Each point is reached from the start by the listed moves, each made 0, 1 or 2 times, or once backwards (-1), plus a little noise. Say if it took an odd or an even number of moves. Then give how often each move was made.

Moves:
(1): .27,-.23
(2): -.02,.29
Start: .08,.15
Points:
.36,-.36 -> even (1, -1)
.63,-.59 -> odd (2, -1)
.06,.44 -> odd (0, 1)

Moves:
(1): .16,-.04,.01,.07,.00,.12,.06,-.04,.12,-.01,.03,.12
(2): -.12,.02,.01,.00,.03,.07,-.03,-.06,.05,-.10,.01,-.02
(3): .02,-.04,.17,.01,.07,.02,-.03,-.03,.05,-.11,-.03,.10
(4): -.04,-.07,-.05,.16,-.04,.01,.07,-.10,-.02,-.02,.09,-.01
(5): .05,-.14,-.13,.02,.06,-.04,.10,-.05,.07,-.12,-.04,.17
(6): -.08,-.07,-.03,-.01,.08,.00,-.05,-.01,.14,-.03,-.14,-.03
(7): -.09,-.03,-.04,.04,.04,-.01,.08,.06,.09,.05,.08,-.04
(8): .05,.00,.02,.04,.12,.04,-.01,.09,.06,.01,.01,-.05
(9): .12,.09,-.07,.08,-.09,.01,-.09,.16,.19,-.09,-.10,.03
(10): -.02,-.05,.03,-.06,.19,-.07,-.05,-.10,-.02,.05,.05,.09
(11): -.09,-.08,.05,-.07,-.09,.11,-.21,-.04,-.02,-.15,-.03,.00
Start: .00,.02,-.06,.09,-.24,.07,.05,.08,.04,.00,-.03,-.01
Points:
-.06,-.40,-.36,.45,.22,-.13,.50,-.40,.35,.05,.22,.41 -> even (1, 0, 0, 2, 1, 1, 1, -1, 0, 2, -1)
-.07,.21,-.13,.19,-.67,.28,-.70,.39,.10,-.29,-.22,-.34 -> even (-1, 0, -1, 1, -1, 0, -1, 1, 2, 0, 2)
.02,-.34,-.11,.49,-.42,.50,-.07,.26,.67,-.59,-.03,.19 -> odd (1, 0, 1, 1, 1, 0, 2, 1, 1, -1, 2)
.10,-.02,-.32,.37,.05,.05,-.05,.75,.94,-.01,-.33,-.16 -> odd (0, -1, 0, 0, 0, 2, 2, 2, 2, 0, 0)
-.29,-.46,-.26,.25,.21,.20,-.43,-.30,.27,-.79,-.02,.31 -> odd (-1, 2, 0, 2, 2, 0, -1, 2, 1, 2, 2)
